Each wall is flat, endless, passes through zero and stands at right angles to its row. A trip goes straight from one point to another. Which walls does it cross, in order?
In the rows, zero is written as 128.

Walls:
(1): [156  84  83]
(2): [111 118  89]
(3): [114  67 137]
(4): [175  69 127]
Trips:
[ 99  95 132] to [154 138 125] => 2, 3
[163 144 164] to [129  91 152] => 3, 1
[114 162  63] to [94 83 85] => 3, 4
[139 201  74] to [ 64 125 113] => 3
[138 155 124] to [119 127 117] => 2, 1, 3
[ 53 136  46] to [126 150 152] => 1, 2
[124 145 158] to [ 62 127 132] => 3, 2

Walls:
(1): [113 112 164 111 171 124 100 110 126 104 135  69]
(2): [109  95  78 167 161 133  78 127 113 135 170 102]
(3): [ 67 147 122 121 153 128 151  90 175 181 146 143]
(4): [181 176 144 143 116 141 147  90 157 117  45 150]
Trips:
[152  43  94 155 167 122 129  70 197  84 149  65] to [169 141 100 108 121  97 136  74 164  98 182 143] => 4, 1, 2
[128 118 195  66  66 130 105  86 191 156 110 169] to [ 90 158 185 147 101 132 117 153 146 161  45 102] => 1
[ 92 137 108  85 129 136 130 145 124 119 171 151] to [157 122 141 158 165 130 103 125 141  98 133 107] => 1, 3, 4
[137 104 140 146 109 132  95 119 247 144  94 107] to [183 123 169  83 112  68  94 125  99 123  60 138] => 3

Walls:
(1): [120  90 152 122 113 133 149  88 167 139  71 104 121 155 172 118  85 126
 102 172  97 162 123 108 194  72 124 100 151 103 101  78 132 100 106 147
 143 172 161 106 139 176 170 109 111 101 150 174]
(2): [115 154 104 201 110 142  95 103  75  73 133 134  92 176 205 118  97  96
 116 121 166 151 106 161 128 182 129 108  96  88 104 109 106 107 146  97
 103 176 149 177 128 106  92  85 128 135 146  55]
(3): [113 115 151 110 155 126 145 133 137 167 193  73  70 113 111  82 114 153
 159  84 174 167 113 148 191 143 167 128 155 121 145 126 171  83 105 103
 113 157 129 119 154 166 107 190  92  96 175 141]
(4): [147  98 133 136 136 137 123 118 136 105 180 160 139 134 164 188 108 119
 119 118 179 119 186 175 146 140 114 117 151 106 140  96 107 100 101 154
  92 148  32 118 134 181  78 126 117 125 129 128]
(5): [167 182 178 174  69 148  82 161 122  60 133 135 174 148 146 120 171 137
 143 103 159  86 179 129 187 128 169 129  90  75 182 132  94 102 108  63
  87 112 151 138 104 102  78 110 101 142 119 147]
(6): [144  77 160 147 168 134 164 115 107 166 114 200 111 177 139  93 192  95
 125 166 160 120  98 213 148 142  85 149 148 124 186  73 124  61  90 123
 168 121 140 139  93 179 144  79 148 213 106 107]
(7): [147 107  71 139 111 137  87 145 145 103 165 159 155 173 152 135 127 123
  94 122 120 150 130 133 122 126  80 199 147 184 119 198 166 135 121 160
 128 155 108  89 135 120 129  87 119 168 178  79]
(8): [150  69 133 154 186 161 106 102 191 153 114 133 122 224  74 134  86  88
 165 145 191  84 110 142 146 154  75 117 120 133  82 114 185 101  92 151
 139 165 139 153 131  75  98  73  94 134 111 168]
Trips:
[119 113 173 118 150 120 168 143 123 192 124 162 108 110 168 127  93 122
 102 108 164 159  93 120 106 134  43  98 191 124  95 157 114  32 125 165
 121  97 186 133 197  97  79 159 149 131 116 111] to [101 119 206 140  75  91 170 125 151 147 134 154  75 178 180 121 172 121
 135 138 135 134 155 123 103 106 102  35 163 115  98  88 147 111  78 118
  92 162 120 168 153 185 180 105 140 131 148 144] => none
[126 146  52 170 110  90 121 104 108 185 150 113 142 128 166  50 103 151
 152  61 131 127 141 153 152 103 164 122 150 155 139 119 118 136 114 127
 165 141 148 128  50  96 145  73 113 100 140 113] to [131 169 115 154 132 174  96 110 132 131  96 129 112 157  97 153 111 113
 138 129 183 154 140  97 180 139 102 136 122  80 138 104 155 106 168 145
 128 169  85 113 149 102 119  78 104 140  66 108] => 8, 4, 3
[103  96 171  69 111 143 149 168 129 138 131  89  77 175  98 183 139  86
 139  99 136 147 214 107 103 141 128 136 109 161  98 140 143 155 157 148
 127 177 166 110 159 126  94 145 119 162 129 107] to [128 125 117 101 156 128 163 147 158 179 154 161 130  74 217 142 108 141
 152 156 101 162 138 135  85 153 121 158 166 158 132 102 142  95 121 149
 102 121  66 162  93 174 150 192  97 119 114  53] => 8, 6
[141  96 108 128 140  91 164 156 161 143  60 145 121 111 118 152 194 100
 129 149  14 109 173 142 175 143 135  93  94  87  96 159 107  91 102 118
 159 139  82 175 136 155 136  99 112 157 107 126] to [149 132 162 139 113 122 147 122 229 154 147  89 142  96 105 149  88 147
  99 144  88  68 152 127  68 118 128 130  83  80 109 165 177 169 131  44
 162 129 138 121  69  90 142 118  90 135 122 192] => 8, 4, 6
[175 101 131 151 109 114 199 124 105 116 124 134 106 142 180 146 159 100
 137 125 129 151 117 194  98 124 147 119 110 152 118  67 116 123 111 128
  72 169 132  94 167  93  80 142 121 147 125 194] to [137  92 119 107 127 122 147 107  98 161 191 112  35 109  84  95 180 112
 155 144 175 145 110 146 116 155 132 107 169 168 133 102 124  75 152 162
 134 160 138 115 160 134 121 157 128 138 107  72] => 5, 1
[140  39 136 139 118 150 129  95 132 114 153 100  94  93 103  78 162 149
 128 155 127 118 117 165 140 151 167 119  44 103 158 110 120 174 216 172
  97 102 139 111  92  58  76  92 171 138 139 136] to [ 76 165 136 164 155 139 138 127 135 142  52  88 155 166 159 137  94 161
 131 137 153 132 122  99 136 197 140  83  79 163  82 106 108 149 165 195
 131  96 151 192 170 128 146 127 164 147 116 123] => 6, 5, 1
